Every row gives one point. To make a cloud, some directions were put in groups of two or more. Within a group, all points are equally far from the middle, so they leave a hole (a ring in 2 directions, a hollow ball in 3). The other directions are filled evenly. Then the cloud was stretched, turned, moved and blurred a little. How many holes are there, and how many directions does each take, smallest first?
In the rows, zero is written as 128.

Cloud (21 x 3):
[[ 93 112 100]
 [105 113 101]
 [145 107  89]
 [ 82 183  80]
 [ 97 144 134]
 [195 111 103]
 [168  65 106]
 [ 88  91  76]
 [151 109 157]
 [164 116 168]
 [138  86  84]
 [ 90 155 112]
 [141 156 121]
 [133 151  75]
 [ 79  81 141]
 [157 138 160]
 [ 81 175 110]
 [156 143  90]
 [152 149  87]
 [ 94 175 144]
 [120  85 163]]
Holes: 0

Cloud:
[[168 167 115  76 121 102]
 [ 91 123 124 110 230 115]
 [ 69 138 180 132 151  82]
 [161  86 148 116  70  67]
 [155 101 140  91  91 130]
 [109 159 168 153  99 101]
 [130 104  82 165 129 108]
 [ 68 116 106  74 144 110]
 [148 189 184 145 179 120]
 [ 92 155 166 134 169  81]
 [ 68 110 150  68 172 101]
 [ 94 191 167  66 134 141]
 [128 145  79 116 135 124]
 [152 118 148 202 122 161]
 [161 146  68 167 127 152]
 [ 84 107 165 177 138 151]
 [ 92 118 168  78 217 127]
 [107 106 145  95 144 141]
 [118 102 148  75 156 135]
 [189 148 140 123 128 117]
 [170 120 102 109 125 119]
 [141  97 151  95  78 110]
 [ 97 147 119  94 185 119]
 [129 155 138 138 130  39]
 [132 187 149 177 136 134]
 [146 128 143 123  76 123]
 [117 170 170 118 103 153]
 [110 113 166 201 137 150]
 [139 142 130 109 157 189]
 [ 86  74 137 175 110 143]
 [154 114 131 112 143 213]
 [112  92 156 125 123 107]
 [157 157 165 106 151 118]
 [136  81  90 144 161 133]
 [150 117 100 122 152  48]
 [184 136 148 146 144 104]
 [110 134 168 116 122 146]
 [163 134 204  69 113 128]
 [142  98  89  73 145 130]
 [131 162 129 134 192 120]
 [171 123 153  53 103 128]
 [176  91 115 178 147 102]
 [147 129 158 114 164 142]
 [ 91 130 141 122 158  82]
 [129 102  68 172 135 118]
 [105 139  89 160 165 165]
 [128 168 184 138 107  67]
 [ 64 151 123 120 206 169]
 [203 129 114  75 122 140]
 [136 133  72 134 151 169]]
Holes: 0

Cloud:
[[106 185 148 144 112 170 135 131]
 [163 126  52 109  91 112 102 151]
 [ 99 122 216 108 123 146 119 112]
 [ 89 123 122 172 150 121 124  82]
 [ 95 149  87 151  82 153 111 132]
 [ 94 166  68  87 112 134 114 102]
 [120 138 171 181 120 116 163 145]
 [ 85 147 121 100  56 159  93 111]
 [ 92 176 164 103 166 141  75 116]
 [139  83 121 143 160 152 142 122]
 [ 91  89  98 136 105  85 109  84]
 [103  74 111 131 150 119 132 166]
 [150 148 142  58  85 122  80  86]
 [122 105  89 147  79 128  53 164]
 [157 114 113  81 110 135 169  53]
 [133 146 105 130 124  28 109 121]
 [131 180  71 160  90 100 139 136]
 [ 96 122 135 123  63  85  79 132]
 [145 111 137  76  66 160  62  81]
 [184 112 121 186 105 127 114 133]
 [140  77  69 161  85  81 148 119]
 [108  78  79 131 109 110 141 200]
 [ 79 100  98 127 107  97 101  83]
 [164 107 185 125 172 124 107  75]
 [ 81 144  80  99 137  88 140  95]
 [ 97 181 144 125 125 176 121 157]
 [148  97 143 119 112 169 155 148]
 [103 167 125  94  70 114 147 188]
 [ 83 155 121 144 179 136 133 128]
 [167 134 125  98 130 144 157 150]
 [ 92 100 150  83  78 112 107 175]
 [ 81 121 115 139 119 123  71 107]
 [ 92 132 106 168 133 153 140  83]
 [149  89 178  92 169 112 113 101]
 [ 94 164 212 106 144 125 163  99]
 [174  96  99 119  93 100 162 128]
 [134 162 101 133 123  94 180 189]
 [115  94 164 155 150 111  86 115]
 [170  97 124 164 140 138 139 153]
 [167 107 131 121 109  72  86  71]
 [151 156  91 133 102  70 176 138]
 [194 154 154 152 111 121 100 105]
 [138  89 153 101 120 140  70 196]
 [167  98 152 169 142 103  99  81]
 [ 78  87  99  93 104 113 117 165]
 [113  83 115  97 145 185 129 136]
 [157 162  95  94  88 156  95  96]
 [104 107 172 141 132 124  84  71]
 [178 100 102 129 119 114 155 181]
 [175 116 150  92  99 101 152 116]
 [108 125 173 107  75 136 157 172]
 [164  98 141 157 174 112 101  88]
 [101 181 163 120 140 128  66 146]
 [106 109 193 101 106 137 101 169]
 [ 70 157  98 124 132 157  94  92]
 [156 147 120 121 125  85  37 124]
 [143  85  80 132  64 114 156 168]
 [ 89 169 178 110 181 126  95  92]
 [125  87 115 117 160 184 115 120]
 [126 164  96 125 123  99 163  50]
 [169 120 119 132 142 129  37 180]
 [165 161 106 100  74 119  68 139]
 [167 107 165 109  99 156 120 175]
 [153 103 196 136 117 121  73 146]
 [135 132 129  87 150  85 165  65]
 [118 108  86 132  62 151 144  91]
 [138 181 139 141 164 152 155 100]
 [102 137 169 176 133  95 119  92]
 [ 93 150  61 139  73 112 142 150]
 [ 89  91  63 144  99  78 141 139]
 [118 159 184 183 136  82 151 149]
 [148 104 161 110 192 132  85  79]
 [122 154 100 134 137  60 128  71]
 [103 155 130 135  59 110 164  89]
 [ 95 151 168 116 109 107 104 221]
 [ 95 131 160 100  72 125 186 112]
 [106 119 127 171  90  60 126  94]
 [147 108 115 127  31 124 103 142]
 [ 82 128 159 149 173 123 156  96]
 [128 131 186 186 104  88 104 146]
 [130 114 184 144 103 125  62 161]]
Holes: 3 (2, 2, 3)

Cloud:
[[150 105 136 131 158 169 117  96  76]
 [150 102 131 108 155  69 100  86 145]
 [ 95  87 107  92 101  96 135  67 121]
 [100 102 163 169 149 177 127  79 124]
 [ 90 181 158 167 115 171 152 132 150]
 [188 180 127 120 128 130 121 110 121]
 [122  73 148 146 173 136 145  83  87]
 [183 151 143  63 151 124 147 106 196]
 [155 186 145 112 167  91 103 116 111]
 [124 125 197 202 129 174 132 112 173]
 [119  69 133 195 112 219 151 156 123]
 [155 101 138 124 131 153 143  89 204]
 [125  78 128 141 117 164 164 131 134]
 [119  69 121 124 158  73 114  98 113]
 [ 56  98 145  83 130 137 108 125 128]
 [126 199 145 124 181 100 123 102 117]
 [116 114 186  84 142 189 166 105 102]
 [123  95  89 187 128  96 135 146 130]
 [135 108 116 109  95 100 123 106 159]
 [102 111 123  96 157  61 156 115 142]
 [112 155 122 120  97  86 189 130 146]
 [164 151 111 197  90 100 131 110 143]
 [ 79 126 136 105 148 148  83  70 113]
 [108  99 124 187 157  83 117 118 126]
 [143  53 125 158 172 115 131  64 146]
 [137 114 180 111 133 185 188 132 163]
 [126 131 117 162 136 120 124 102 224]
 [129 162 144  79 147  77 124  47  99]
 [ 87 195 162 135 134 142  93 103 137]
 [139 150 169 143 148 116 182  74 182]
 [115 123 190  80 149 105 102  71  87]
 [132 164 105 137 141 121 173  91  77]
 [172  92 110 160 163  89 189 111 117]
 [144  61 129  69 159  80 112  92 131]
 [ 95  79 152 108 133 118 178  97 185]
 [123 145 156 128 174 130 201 166 156]
 [169 180 185 136 138 145 148 112 107]
 [ 87 155 146 160 130 223 156 103 161]
 [ 99  75 160 139 158 137 146  85 175]
 [ 98 184 145  88 121  85 109  72 138]
 [105 187 122 153 155  59  98  57 113]
 [135 101 206 128 144 185 110 141 180]
 [135 122 115 162 164  89 180 140 134]
 [132  94 146 177 131 125 101 106 212]
 [ 75 102 160 128 122 191 121 108 150]
 [157 180 183 129 130 121 150 136 102]
 [130 120 152  94 194 175 118  96 120]
 [133 111 171 121 166 119  68 124 116]
 [121  92 155 120 163 127 118 126 193]
 [141 116 153  84 114  95  72 137 120]
 [166 132 119 155 119 108 131  82 109]
 [119 137 176 100 177  58 146 145 148]
 [141 178  98 152 123  79  98  65 136]
 [158 166 130 170 160  53 163  58 129]
 [155 104 150 205 120 173 162 124 201]
 [122 110 140 104 137 149 156 148 106]
 [122 144 136  68 113 119  73  59 146]
 [144 123 138  93 189 140  90  74 175]
 [ 91 119 120 105 168 191 153  77 163]
 [124 137 172 129 144 150 158 178 143]
 [178 143 167 107  94 121 165 102 194]
 [ 92  98 123 185 126 187 139 120 169]
 [132 105 159 124 207 139 128 137 181]
 [159 133 126  79 132 116 172 139  86]
 [177 178 165  86 158  66 117 105 100]
 [154 178 186  98 132 126 162 132 195]
 [168 114 185 113 135 182 127 110 106]
 [136 149 132 142 113 121 132  95 145]
 [119 109 150  83 132 164 137 157  94]
 [102  90 131 163 148 122 131  56 188]
 [160 123 135 161 128 111 109  96 213]
 [144 133 163 124 156 170 160  69 141]
 [105 128 122 190 159  86 183 127 208]
 [127  73 135  93 141 124 149 131 136]
 [152  90 177 124 191 145 120 114 159]
 [145 103  89  92 100 107 100  90 129]
 [ 99 116 122 154 168 189 131 119 175]
 [154 165 132 102 159 132 143  57 178]
 [145 183 122  74 151 126 117 153  83]
 [ 68 118 142 127 163 141 135 138 162]
 [162 130 140 136 164 171 152  70 189]
 [131 147  92 209  93 118 187 136 151]
 [161 136 121  79 148 143 152 158 138]
 [145  96 144 136 109  80 146 155 195]
 [ 89 116 126 108 130 140 117 158 201]
 [148 174 127  87 127 105 127 140 174]
 [122 136 140 112 144 134 174 167 196]
 [154 145 107  96 126 104 120  70 116]
 [130 119 185  93 171 132 143 145 190]
 [108 101 144 112 116 174 181 140 193]
 [103 114 138  89 132 191 131 134 202]]
Holes: 0
